Every row gives one point. Any point is a mix of the corners, with weights that add up to 1. It lies inside the corners' shape when no weight is negative. Is each point inside? If not, which corners have a negative weight?

Corners:
(1): 12	39	-6
(2): -20	-17	12
(3): 9	-46	0
(4): 16	48	30
Points:
8	-33	3 -> inside
1	60	24 -> outside (3)
6	48	1 -> outside (3)
-3	11	6 -> inside
-13	-16	10 -> inside
2	-32	4 -> inside
-10	-4	14 -> inside
3	21	5 -> inside

Corners:
(1): 43	-54	-32	43	31	41	44	-46	0
(2): 52	-56	-33	51	-3	35	4	-2	6
(3): -4	41	-15	-6	6	10	-31	-18	-34
(4): 31	-25	23	51	-11	22	1	-29	42
(5): -6	35	-24	7	16	-32	11	-2	-15
(6): 5	-1	12	27	-60	35	20	-13	23
(7): -9	5	14	-19	13	-5	-10	10	-41
(8): -4	14	-37	-40	10	-17	-18	-21	-9
(9): 53	23	32	0	-24	16	10	-13	27
(10): 0	14	-8	-25	-6	-48	-11	-29	-52
Points:
50	-27	-11	52	-23	16	29	-25	25 -> outside (3, 7, 8)
22	-45	-29	38	7	22	27	-27	0 -> outside (3, 9)
-1	-2	-18	9	4	-5	-3	-19	-11 -> outside (9)
-31	37	-5	-20	-10	-21	-14	-10	-21 -> outside (1, 2, 9)
8	-11	-42	21	16	1	6	-29	-18 -> outside (7, 9)

Corners:
(1): 2	21	6	11	-2	42	-31	27	10	7	-7	40	-3	-24	-2	-9	-13	25
(2): -1	20	21	-26	-3	-17	-3	5	-14	-19	-9	-1	12	-38	29	38	21	16
(3): -5	-47	-4	-6	-11	-11	3	40	-18	39	29	-32	-46	6	32	12	-26	-17
(4): -15	-6	-25	-13	-13	20	7	19	27	2	27	23	1	3	-32	-38	10	32
(5): -6	10	-8	-30	-16	16	0	33	44	39	-17	47	8	-46	3	-8	-2	12
(6): -43	-8	27	-36	13	38	-11	5	-17	1	-19	0	43	-40	36	-3	-4	-1
(7): -17	10	20	-43	46	10	-6	50	-6	-3	-32	25	24	-5	11	28	-6	4
(8): -25	10	-45	3	3	-26	17	-25	-20	52	32	-10	-30	20	-4	9	-33	-3
(9): 9	-17	-23	-11	-17	-7	31	-21	8	-1	-7	28	-18	-19	-30	-28	-60	40
(10): -35	-4	-37	-7	16	-17	-11	7	-21	-1	-49	-29	-4	-35	29	11	17	18
(11): 2	-30	-30	-34	33	-3	-28	-31	-32	11	-9	-4	7	-39	9	45	24	27
(12): -32	-14	-21	-23	19	-15	-27	-20	-2	-21	-9	11	2	-27	18	40	-1	-32
(13): 19	-31	-35	11	-26	-30	4	-16	-20	24	0	11	8	18	-9	-7	-11	-3
(14): 2	-8	-23	-17	-35	21	19	-4	-3	24	0	-3	-32	-1	-45	13	-25	-1
(15): -2	-2	16	-15	55	-1	14	-18	-20	0	-31	-4	-1	-51	13	18	43	-18
(16): -49	-45	8	20	-18	-16	18	36	-28	39	34	1	-24	-1	9	44	-14	-7
(17): -19	-24	-27	5	-17	6	35	-18	-9	27	4	10	-43	37	33	24	-11	5
(18): 10	9	-57	1	-11	24	39	8	-1	6	16	12	6	-18	-1	12	-26	12
(19): -1	-5	-13	16	-4	9	15	-7	48	23	-1	-5	8	7	-24	1	-26	38
Points:
-6	-3	-27	-7	-3	11	16	6	-5	13	7	5	-1	-14	5	10	-16	7 -> inside
-12	-9	-10	-8	7	0	2	5	-6	10	-4	7	3	-17	16	11	-4	7 -> outside (14)
-7	-19	-16	-13	1	0	3	2	-9	18	1	1	-13	-11	10	16	-8	8 -> inside
-12	-8	-24	-5	-3	-4	10	2	-8	24	11	0	-13	-4	3	11	-17	3 -> inside
-8	-6	-17	-10	4	1	5	7	-3	14	-1	8	-7	-9	2	13	-9	8 -> outside (6)
-11	-9	-12	-4	-4	7	5	9	-3	21	9	7	-6	-6	4	14	-9	3 -> outside (9, 10)
-12	-7	-16	-7	2	3	5	1	-10	10	-3	2	-8	-12	4	12	-9	8 -> outside (5)
-5	-16	-8	1	-17	23	29	19	13	39	19	17	-12	16	-23	-16	-37	11 -> outside (2, 10, 11, 12)

Corners:
(1): 16	-23	-31	-2	-20	20	15	-4	18	-7	-31	26	-18	19	-13	-8	-14	-33	-27	-8
(2): 2	-27	-38	25	8	-6	10	20	30	-6	-16	-32	4	-13	2	-27	-24	28	-8	-30
(3): 25	-21	-35	22	11	18	-3	-1	-20	1	-8	26	-10	3	4	12	3	14	-7	37
(4): 7	-16	12	-8	-31	-7	22	-53	5	-11	-21	2	-6	-24	11	13	-3	7	19	-7
(5): -4	1	-2	-26	38	8	-21	-14	7	27	-34	18	-15	-37	9	9	14	6	-9	38
(6): 18	60	-3	9	40	-31	33	5	2	9	-6	17	-13	-16	12	17	13	-18	-1	2
(7): -14	-5	-27	11	4	2	35	-44	-9	-13	9	4	-18	15	7	-20	-19	4	-17	-46
(8): -34	35	23	5	10	7	12	-38	4	5	-8	-22	1	-11	10	-7	-38	2	31	-11
(9): 6	-9	-12	6	5	8	-9	12	-2	38	-23	34	19	-19	-4	-7	5	-23	-29	-5
(10): 21	-35	-18	12	-9	23	17	8	28	20	-10	2	-5	4	-38	-14	13	6	-10	4
(11): -10	-23	4	-4	-6	-17	-15	-26	9	12	-14	-26	-18	-4	17	-18	-30	20	-45	20
(12): 31	-7	16	-6	19	22	2	-42	28	16	34	-7	20	5	8	-4	-33	-11	9	-35
(13): -11	18	-9	-12	-13	15	13	-6	-38	-25	-11	6	-25	4	7	4	14	7	11	-6
(14): -11	-19	-10	-24	9	1	-5	10	16	37	2	-39	16	-16	7	15	-19	6	3	17
(15): -11	-15	-22	-37	11	-1	24	14	35	-4	-1	-2	15	-15	8	-39	-7	35	3	21
(16): -23	13	-22	13	6	-11	0	-25	5	-28	-17	-1	0	6	14	3	23	29	-8	10
(17): -9	-12	2	5	0	-21	-11	-5	24	15	6	-6	-13	-2	9	5	15	9	27	10
(18): 0	-29	-33	-30	-1	-10	-33	-18	2	13	-28	1	-2	-1	-12	-4	-16	47	-18	36
(19): -1	-23	-10	17	11	-12	-38	2	16	-9	0	21	-23	-20	-32	16	-9	26	-20	56
(20): -12	6	3	9	12	2	47	27	10	-5	-26	18	-21	4	21	-2	15	16	4	-26
(21): -5	-13	-4	-20	39	2	16	2	-4	1	-15	-12	12	14	9	-21	-15	-10	8	-19
Points:
1	-4	-9	0	3	3	-2	-8	5	6	-12	6	-7	-9	0	2	-2	11	-3	14 -> outside (7, 21)
-1	5	-11	1	4	-1	7	-7	4	3	-11	7	-9	-9	4	1	1	10	-4	6 -> outside (21)
-4	-7	-8	-3	3	1	6	-8	11	6	-11	-1	-4	-5	-3	-7	-5	7	-4	-4 -> outside (3)
1	-11	-9	-3	5	3	5	-1	11	6	-13	1	-4	-5	-1	-4	-2	8	-3	6 -> outside (7)
-8	-3	-1	-6	26	-4	-4	-4	15	23	2	-1	1	-5	5	-2	-7	10	-7	18 -> outside (1, 2, 4, 13)

Corners:
(1): 18	26	12	-17	-6	6	-7	4	-26	-10	-4	5	19	15	3	-6	-16	-3	2	-6
(2): -8	23	15	-4	13	2	9	5	14	-15	60	20	-10	19	15	-59	4	8	18	-13
(3): -18	3	9	28	-38	7	-18	9	-28	18	-19	-5	7	22	25	-9	4	-6	15	-5
(4): 1	-1	13	5	23	4	1	-2	-1	-12	-30	-11	13	3	36	26	-15	-29	-8	-3
(5): 0	27	13	-23	43	28	8	-27	24	-27	22	-42	11	-2	13	20	17	-1	-5	7
(6): -27	20	-13	11	7	8	-4	-9	1	-2	38	34	9	10	8	-44	-34	34	23	-31
(7): -26	23	1	-32	28	-30	11	-9	-11	-23	-12	-35	5	-8	-17	-28	-6	24	-26	22
(8): -17	16	11	-41	39	36	18	6	5	-22	-2	-25	27	12	16	17	18	-11	-11	-19
(9): -35	32	-11	-32	3	-28	-32	18	-4	-34	-13	-5	7	-13	-17	-4	7	12	-22	18
(10): -17	5	34	-25	7	6	17	-38	22	-13	19	-17	25	-7	5	1	3	-27	-13	15
(11): 0	28	5	-7	1	-10	32	-39	39	-41	42	20	-13	6	-39	-32	10	33	17	-31
(12): -2	-11	18	8	0	20	-17	-9	-13	5	-5	-20	10	4	-5	-11	-3	-23	-12	13
(13): -2	45	-7	-8	-7	9	23	-17	30	-1	19	27	-13	-18	-26	-31	-18	14	31	-13
(14): 7	-17	5	-24	7	-7	-24	-4	-16	-11	-17	-5	-3	12	43	-22	9	-5	22	0
(15): 4	-10	18	-25	17	-3	10	-26	-16	-1	-3	-34	-7	-13	31	31	25	-16	-31	5
(16): -12	48	29	-59	31	-29	-4	-25	19	-23	-7	-22	-24	4	-38	5	-12	5	-32	-1
(17): 4	-14	24	13	-26	-1	-29	37	-12	16	-1	-13	-6	-14	19	-9	-26	-3	25	-4
(18): -26	48	1	-11	34	-29	-35	-15	-9	-20	-17	-17	32	-30	-36	-34	-2	-4	-11	-1
(19): -16	1	6	37	-21	-12	1	7	-24	31	20	9	15	13	-13	-17	-10	-9	49	13
(20): 18	-3	-20	7	-22	-24	-29	8	3	31	20	9	19	4	-1	-29	-11	6	22	-4
(21): -21	24	-18	-7	-28	-18	-1	-25	15	-6	26	1	-10	-7	-22	-17	-13	-14	24	-37
Points:
-8	9	8	-8	3	0	-2	-7	0	-9	7	-6	8	1	6	-14	0	-2	6	-2 -> outside (16)
-1	-3	9	10	-5	1	-20	-1	-15	-1	-4	-8	16	3	20	-2	1	-5	7	6 -> outside (2, 7, 8, 13, 16, 21)
-6	15	5	-6	2	-11	-11	-7	-2	-5	5	-3	6	-2	-2	-18	-6	0	7	-1 -> outside (8)
-5	12	10	-8	2	3	-2	-8	0	-3	13	-7	4	3	1	-16	-3	-1	7	-6 -> outside (4, 9)
-11	20	5	-11	9	-6	-1	-13	3	-12	6	-5	7	1	-7	-14	0	1	1	-5 -> outside (17)
-4	12	10	-12	4	-3	-4	-6	0	-9	3	-12	2	0	2	-8	1	-4	3	-2 -> outside (6)
-12	6	4	-5	0	4	-9	-1	-4	3	10	-10	10	-1	7	-17	0	-5	9	0 -> outside (1, 4, 11, 16)
-2	11	5	-14	3	-3	-2	-8	1	-6	3	-6	5	1	-1	-7	-5	0	5	-1 -> outside (2, 3, 18)
-12	10	9	-20	16	2	1	-4	4	-8	5	-15	3	0	5	-6	-2	-3	-4	2 -> outside (1, 3, 11, 18)

Corners:
(1): 8	-15	22	-5	-5	-16	-5	38	17	-18	-20	-1	22	11	32	-8	-16	24	60	24
(2): 24	-16	-3	-3	18	-17	38	-23	-3	-32	-40	-21	-26	41	21	10	5	-19	53	5
(3): -4	-7	11	-11	16	35	21	27	3	22	3	-45	0	-4	-38	32	-31	-43	57	5
(4): -21	-13	5	-24	8	16	31	32	10	-13	5	-4	-50	20	2	-19	-44	2	19	1
(5): -3	32	15	26	-4	3	-12	-24	-6	-8	-48	11	-18	40	-27	3	-37	-26	-13	-1
(6): 13	10	42	29	-8	1	3	12	-2	28	-5	35	19	-25	21	-17	-46	6	-41	27
(7): -11	9	-43	37	1	9	-14	-34	-27	32	-34	21	39	-22	-25	-4	-52	8	-38	-56
(8): 8	-15	4	-24	22	-41	-54	-9	-17	6	5	-29	-9	-10	-34	-15	-54	-10	43	-27
(9): 25	-43	42	34	27	-7	23	-13	8	-32	23	-17	36	29	-1	-14	26	-7	28	35
(10): -8	46	48	2	32	-27	17	47	8	-24	4	32	-36	-11	28	-36	-41	34	-1	5
(11): -32	-12	36	14	-23	20	-43	-49	-32	9	-38	50	-20	10	12	-29	-30	25	20	-55
(12): -18	-31	40	25	-39	-23	5	34	-25	6	38	-1	-28	-16	17	4	5	33	-6	-15
(13): 45	42	-38	3	9	10	18	0	4	7	-1	-29	-34	10	-14	60	13	51	-21	-28
(14): -10	14	-8	-25	-21	-2	30	-30	5	20	10	32	1	13	3	30	-2	0	22	5
(15): 23	21	-14	19	14	-25	-47	15	-32	31	19	-3	18	-12	0	-28	28	-3	-27	5
(16): 17	11	-29	18	6	-25	-18	-23	4	-32	20	-29	14	-32	28	-14	19	24	24	13
(17): -28	-10	-39	-25	25	12	8	-10	10	11	-39	-18	-8	-31	-10	30	16	23	-21	-8
(18): -1	-15	-6	-38	10	41	6	36	1	-12	1	-36	28	8	3	53	1	-13	2	17
(19): -14	10	-9	34	-6	-19	-21	-15	16	18	2	37	-6	18	42	6	19	10	-11	-19
(20): 18	-22	-8	-8	-46	28	-39	16	-2	16	-23	37	-17	-6	-30	44	8	-16	-11	-35
(21): 34	-8	20	-12	-27	-15	-6	-35	30	3	-6	-25	6	12	-25	-26	27	-33	-17	-19
Points:
4	4	2	12	1	-8	-10	2	-5	9	0	4	1	-1	8	-2	-1	3	-3	-2 -> inside
-5	-6	6	11	-8	-6	-6	-2	-11	4	1	2	-5	-6	3	-2	-12	12	3	-15 -> inside
-1	1	3	6	5	-9	-3	-8	-1	-4	-6	-7	-2	8	5	-3	-4	8	12	-6 -> outside (6, 20)
3	9	7	-1	14	-28	10	-13	6	-11	1	-14	-23	17	10	-13	3	12	33	0 -> outside (6, 7, 18, 20)
0	0	7	-8	1	2	0	23	8	1	12	-9	-7	-3	-1	10	-4	2	5	8 -> outside (2, 7, 11)
29	-8	39	-3	-15	7	24	24	16	-5	-2	-15	-24	52	-19	35	-19	-42	31	19 -> outside (7, 10, 11, 15, 16, 17)
-1	-1	18	9	-14	0	7	-2	-8	-1	-10	18	-22	5	-8	3	-37	9	24	-14 -> outside (15, 17, 18, 19, 21)
7	-6	3	-1	-2	2	-6	-6	3	-13	-15	-5	-13	12	0	9	-3	13	6	-19 -> outside (3, 6, 14, 15)
-5	-3	4	0	-3	3	-1	-2	-4	4	-8	8	-7	4	1	-2	-17	6	8	-10 -> inside

Corners:
(1): 11	-9	27	-25	14	-8	17	26	-6	14	3	-11	-2	-5	-6	-9	-15	-9	7	-11
(2): -1	-14	-25	-7	4	19	-11	9	10	-14	-12	-5	-2	-26	-36	-6	0	-15	-7	-41
(3): 20	-7	-4	4	-7	-20	-26	8	-5	3	-7	18	9	-3	20	-9	-33	2	21	-32
(4): 14	-25	-5	-24	18	1	17	45	-6	-17	-13	-6	-16	-34	-3	-28	6	7	-23	-6
(5): 27	-26	-13	15	13	17	0	-11	-10	3	-13	18	-28	-8	-5	20	-10	-8	-34	-12
(6): -25	3	25	12	3	-32	1	12	15	-27	30	-18	3	19	0	15	0	21	1	38
(7): 3	-15	-18	20	0	16	10	-8	-11	19	-8	21	-25	-2	-18	0	15	7	27	-16
(8): -19	-2	21	18	-18	15	-16	12	20	-1	-11	-34	6	-1	14	10	3	2	0	28
(9): 19	-13	4	15	0	13	-18	-5	-2	14	20	13	-34	39	5	-8	10	-6	-7	-26
(10): 20	-34	-17	1	-21	17	25	13	3	7	-6	12	-16	23	-11	10	7	-12	-32	4
(11): -38	11	-1	13	11	-15	23	21	20	-1	8	-10	16	-10	39	-3	3	15	-4	41
(12): -26	5	0	10	-12	-16	-18	-10	-6	-22	0	-30	6	-5	26	15	2	-5	-6	22
(13): -35	10	-7	33	0	-3	-20	28	-6	-14	-19	-27	38	30	6	11	7	15	-4	27
(14): 8	-43	-8	23	-3	9	-18	-32	-17	11	2	18	-8	10	-51	-12	5	6	-28	-12
(15): 2	5	-36	-41	25	-10	-2	20	16	-14	-32	8	-28	-26	-15	-20	-10	-7	-7	0
(16): -36	6	27	18	-7	0	-3	-10	8	-25	-12	-9	25	11	19	2	-21	11	-5	19
(17): 25	6	3	-35	3	5	3	-2	11	-6	-22	-3	5	-33	-3	-8	3	9	-11	-37
(18): -60	4	3	4	-23	-3	-17	14	5	-9	19	-30	-5	20	-9	19	7	13	-24	34
(19): 24	13	17	-1	-13	10	16	19	-4	4	-6	-35	-15	-23	-16	-15	-19	-11	4	-27
(20): 15	-3	-9	-36	11	15	-6	26	-7	-11	6	-5	4	-22	-32	-28	-13	7	6	-15
(21): -9	4	0	44	-26	14	-18	-2	-15	2	10	18	-20	-8	-33	12	22	-32	-2	-11
Points:
1	-6	0	-1	-1	3	0	12	3	-4	-5	-4	-1	-4	-6	-4	-3	1	-11	-3 -> outside (7, 12)
-5	-8	-2	5	0	0	-4	7	0	-5	-2	-4	-4	-3	-6	-1	-3	-2	-5	-1 -> outside (17)
19	-16	-10	-13	1	-3	4	9	-8	0	-9	3	-11	-3	-12	-4	-8	3	-8	-11 -> outside (2, 8, 9, 11, 16, 21)
-3	-6	0	6	-3	0	-1	6	1	-4	-5	-8	-5	-3	0	2	-1	-2	-8	0 -> outside (20)
4	-10	1	4	-4	10	-3	7	-8	0	-6	-5	-6	-3	-11	-3	-2	-1	-4	-12 -> outside (6, 11, 15)
-5	-5	2	9	-5	-1	-2	5	1	-4	-1	-7	-5	0	-2	2	-2	-1	-8	2 -> outside (20)
6	-13	-3	-5	3	7	-3	11	1	-3	-13	2	-1	-10	-16	-4	-2	-3	-4	-10 -> outside (9, 11, 12, 18, 19)
2	-8	3	2	2	-3	-10	6	-6	1	-3	-6	-10	-4	-12	-2	-1	-3	-2	-9 -> outside (10, 11, 16, 20)
14	-7	-11	-8	-1	12	-7	14	1	5	-5	2	-8	-6	-17	-9	-7	-7	-6	-20 -> outside (4, 6, 7, 12, 16)

Corners:
(1): 7	-5	9	-5	5	-5	-2	4	-1	17	-2	-6	1	-5	2	4	-6	-11	2	-4
(2): 11	-10	6	-5	2	4	23	-10	-6	3	-10	-11	0	-1	22	2	-11	-4	-21	6
(3): 6	-17	1	1	7	3	3	-8	19	0	-8	6	0	-5	10	-8	12	-44	-12	3
(4): -9	-8	-9	-4	-8	-7	-3	-4	-11	4	-1	1	-4	10	-1	6	-10	-3	3	3
(5): -5	17	-7	-6	5	-13	25	-2	-2	-4	-8	3	3	-5	-2	2	-7	6	8	6
(6): 9	-1	6	12	12	-13	-3	-13	-6	3	-5	0	-5	17	-5	-16	-2	0	-10	-6
(7): 12	-8	5	-9	-2	-5	-1	-10	-10	16	2	3	5	-1	15	-13	11	1	-11	6
(8): 9	-16	13	-8	5	-5	-1	-11	-1	-2	-8	-21	-4	5	0	8	8	-4	-11	1
(9): -15	-6	16	-1	-2	-6	-10	44	12	-5	36	7	15	7	-11	18	-7	-2	22	12
(10): -6	-3	-15	27	2	23	-4	-6	-8	3	0	-21	10	6	-1	3	-7	4	8	7
(11): -4	-9	-3	-7	0	-9	0	-16	8	7	-5	-5	-7	-4	-5	-18	12	-13	-6	-19
(12): 2	-15	-12	-5	2	17	-7	12	-9	1	-3	-15	-3	3	-5	14	4	6	-11	-7
(13): 14	-7	7	-7	-5	-9	4	10	21	-7	6	7	11	-5	3	7	-9	-1	-13	0
(14): -24	-9	4	16	3	-1	2	-9	-7	5	-9	-10	-7	-10	-3	1	-2	2	1	0
(15): 9	-12	-12	-9	5	-6	21	-14	60	-16	-11	2	-4	3	5	5	2	2	-2	-5
(16): 5	-10	5	-8	5	-12	15	-13	12	-10	15	8	-1	-6	4	9	-5	-11	-1	4
(17): -21	-3	4	-4	0	49	-5	0	-4	-5	-6	4	6	1	10	3	-11	5	-7	2
(18): 4	-8	-2	-11	-3	-14	2	-8	2	-4	-10	2	-1	-1	14	-1	11	7	8	-14
(19): -11	18	8	4	5	8	0	-2	4	5	-4	0	10	8	10	5	-5	2	-7	-9
(20): 9	-3	11	4	-4	-5	24	6	-8	-4	-6	4	19	10	-1	15	15	4	-1	-5
(21): 12	5	8	5	-11	-20	5	0	-9	15	10	1	-10	4	8	-8	9	-13	-3	1
Points:
0	-5	3	-4	2	-1	2	1	5	0	1	-1	4	2	2	3	-1	-3	0	-2 -> outside (14, 21)
1	-5	1	-7	-1	-3	5	1	6	-1	2	1	4	1	4	4	1	-3	1	-1 -> outside (6, 14)
-5	1	2	3	1	-5	8	-2	3	2	-5	0	2	0	2	-1	-3	-3	2	-2 -> outside (7, 8, 12, 16)
1	-2	6	-2	3	-8	12	-1	16	-1	-2	6	2	-2	4	2	-1	-8	1	-4 -> outside (4, 7, 8, 10, 12)
6	-4	1	2	3	4	6	0	5	0	-5	-4	7	9	0	3	0	-1	-6	0 -> outside (14, 16, 18, 21)
2	-5	5	-1	0	0	3	1	-5	3	0	-1	4	1	5	5	-2	-3	-3	2 -> outside (11, 15)
